Each row is a point. To make a cloud, some directions were put in groups of two or more. Within a group, all points are equally far from the middle, so they leave a hole (a ring in 2 directions, a hollow ball in 3). The other directions are filled evenly. Then the cloud was stretched, turned, moved and blurred a little. How many holes are there, and how many directions does each take, smallest first?
(in the rows, 128 means zero)

Cloud:
[[144 146  81]
 [106 166 193]
 [177 150  99]
 [ 83 127 181]
 [193  81 160]
 [101 183 145]
 [139 181 112]
 [110 176 112]
 [175  72 114]
 [139 111  78]
 [143 179 187]
 [ 82 142 114]
 [111  89  96]
 [ 85 167 139]
 [102  80 170]
 [ 80 111 121]
 [144 112 213]
 [ 94  99 184]
 [198 112 116]
 [172  66 165]
 [201 142 143]]
Holes: 1 (3)

Cloud:
[[114 128  69 166]
 [190  68 144 123]
 [150  83 196 153]
 [137 130  76  92]
 [130  81 150  63]
 [ 64 130 143 151]
 [102  48 152 113]
 [126 170 101 174]
 [132 143 203  85]
 [ 88 145 124 178]
 [ 94 159 153  70]
 [155  95 101 201]
 [124 140 188  67]
 [ 97 103 121  60]
 [119 114  76  87]
 [124 164  83 103]
 [169  50 155 137]
 [166 165 146  75]
 [143  62 184 138]
 [143 164 113  73]
 [128  92  63 136]
 [155 167 194 140]
 [135  78 107  73]
 [133 116  81  79]
 [171  60 108 170]
 [ 74 162 165 107]
 [100 153  79 113]
 [ 62 121 129 154]
 [179 146 100 186]]
Holes: 1 (4)

Cloud, 46 rows:
[[ 53  79 204 145 131 103]
 [108 120 100 172 126 158]
 [160 123 179  93 197 161]
 [105 176 163 110 179 179]
 [162 156 154 128 118 201]
 [100 114 110 156 185 177]
 [141 165 121 167 128 190]
 [160 117 131  85 213 160]
 [120  88 101 162 116 149]
 [155  87 101 150 211  86]
 [124  68 172  91 175 143]
 [173 119 113  87 135 160]
 [181  80 110 150 130  81]
 [ 88 118 216 156 138 108]
 [ 99  97 158 170 104 201]
 [174 137 127 118 128  57]
 [169 105  80 142 206  91]
 [101 117 130 177 189 177]
 [166  63 132 162 197 107]
 [120 109  92 103 176 164]
 [ 63 160 153 110 154 147]
 [128 153 119 186 121 130]
 [ 59 139 176 128 170 116]
 [150 119 147  94 205  65]
 [131  93 137  74 116 107]
 [114  61 180  92 156 106]
 [146 126 198 110 179 103]
 [168 144 108  72 157 151]
 [101 110 196 183 114 100]
 [ 67  91 166 160 173  80]
 [130  64 170  98 169 158]
 [175 131 136 122 123  59]
 [172 124  86 118 165  45]
 [ 54  66 195 129 142 102]
 [126 162 164 147 188  88]
 [156 121 178 108 119  86]
 [192 107 113 149 220  95]
 [137 172 131 167 180  97]
 [ 62 116 207 130 158 172]
 [186 103 172 159 164  80]
 [152 137 142  72 205 128]
 [141  48 140 167 146 144]
 [202 110 130 156 218 119]
 [114 110  94  93 160 160]
 [107  70 136 175 189  93]
 [ 88 120 112 169 171  86]]
Holes: 3 (2, 2, 2)
